Each row of a before or after table is a point. The points were changed in one or more steps. Then noise was added and the rows were shuffled. The steps act on how far a point lies along the listed directions, d1 being the first. Write out the steps. A step turns or swaps two directions, mirrors them in a line or flattens them onto one, adds a multiple of one to another, or multiplies one. Angles are multiples of 10 degrees, from the lower direction toward the higher: turns from -170 to 170, lines from 10 to 170 but not 90. Use the fewest steps. Two steps may share a direction if one is a turn and the other turns, adds or multiplies; they go together, in the order done. Otherwise the lowest direction goes first.

Directions:
(1): [-21  45  31]
(2): [  9 -30  50]
(3): [54 23  4]
Before:
[[ -5  -9  44]
 [ 36  -2  46]
 [ -6 -23   3]
 [  9 -13 -27]
 [ -5 -25  -8]
 [-26   0 -41]
 [ 48   4 -35]
 [  0 -12  29]
 [  8 -49   1]
 [-39 -12 -54]
 [-14 -25 -27]
 [-21 -14 -60]]
After, 12 rows:
[[ -2   4 -45]
 [ 46   1 -42]
 [-21  23  24]
 [-10  22  -4]
 [-32  12  54]
 [-11  25   8]
 [-28  -2  35]
 [ 42  12  37]
 [  4  18  29]
 [  1  47  -8]
 [-48   7  46]
 [  6   6 -28]]
Steps: turn d2 and d3 by -160 degrees; turn d1 and d3 by -150 degrees

Directions:
(1): [-43  10 -22 -32  23  54]
(2): [  0  43 -55  -7 -40 -18]
(3): [-13   7 -33  42  57 -24]
Before (11 x 6):
[[ -9  32 -43 -17  -8   9]
 [-13  16 -17 -30 -45  35]
 [ -4 -11   0   0   2   5]
 [  5   8   3   3   9   3]
 [  0  -8   0   5  11   6]
 [ -3 -17  -1  11  28   2]
 [  8  10   7   7 -20   7]
 [ 14   3  12  -3  18  12]
 [ 35  19  -1 -17 -60 -25]
 [ 36  -1  18  27 -22 -24]
 [  7  -7  12   7  14   5]]
After:
[[ 34   1   8  20 -11 -38]
 [ -2 -11  24   2  17  33]
 [ 29 -23  50 -15 -17   2]
 [ -6   0 -13   2   4   6]
 [ 10  18  -6  -9  11  15]
 [ 30  -3  21   3 -58 -14]
 [-12   1 -27   0  19   5]
 [ -4   9  -8  -2  10  13]
 [  4  13   0   4   9   0]
 [ -3  -6  -9  -2  -5   2]
 [  6   3  14   6 -10  14]]
Steps: turn d1 and d2 by 110 degrees; multiply d2 by 0.7

Directions:
(1): [ 26  12  41  23 -24  -5  46 -20  31  27  14]
(2): [ 14  14  15  36  12  36 -31  45 -10  42   3]
(3): [ -7  43  37 -26 -12 -16 -54 -26   3   2  15]
(4): [ 29  -4  32  15   8 -22  -2  37  -4 -60  22]
Before, 10 rows:
[[ -2  -7 -12  -7   5 -13   2  -8  -5 -34 -10]
 [ -6  -9 -25   3   4   9 -17   6  -7  10 -12]
 [ 14 -32 -18  12  19   5  41   7   7   0  -9]
 [  6  15  15  -3  -4 -17 -23   5 -12 -30   4]
 [-36 -10 -46 -10  -8  22   5 -27  -6  45 -32]
 [  7  18  14  14  12  -2 -39  25 -13 -23  15]
 [-12  13  -5  -7   9  27 -24 -16  -5  32  -5]
 [  3  16  23  10  12   5 -37  14  -4 -23   6]
 [  3  -2   0  16   2  18   8  26  13  20  -2]
 [ 21  18  33   0  -7  -1 -11  14  -1 -15   9]]
After, 10 rows:
[[  4  10  -3  15   3  19  -8  -2  -2  30 -14]
 [-10 -11 -30   4  -3  11  13  -6  -9  18 -23]
 [-11  10   7 -22  -8 -17 -10  -8  13 -20   4]
 [-13 -14 -31 -21   3  11   6  -2 -14  -9 -21]
 [ 33  17  62  31 -24 -16  18   6  19 -11  22]
 [ 10   6  13   5 -17 -10   6 -19  16   7   3]
 [  4  22  25 -14  12  -6 -48  -8   2   7   9]
 [ 18  -8  15   5   0  -5  37 -14  14 -24  11]
 [-21  -7 -40  -8  -3   0  18 -32   1  10 -15]
 [-20 -13 -28  -4   4  12  19 -25   7   0 -22]]
Steps: turn d1 and d4 by 140 degrees; turn d2 and d3 by 170 degrees
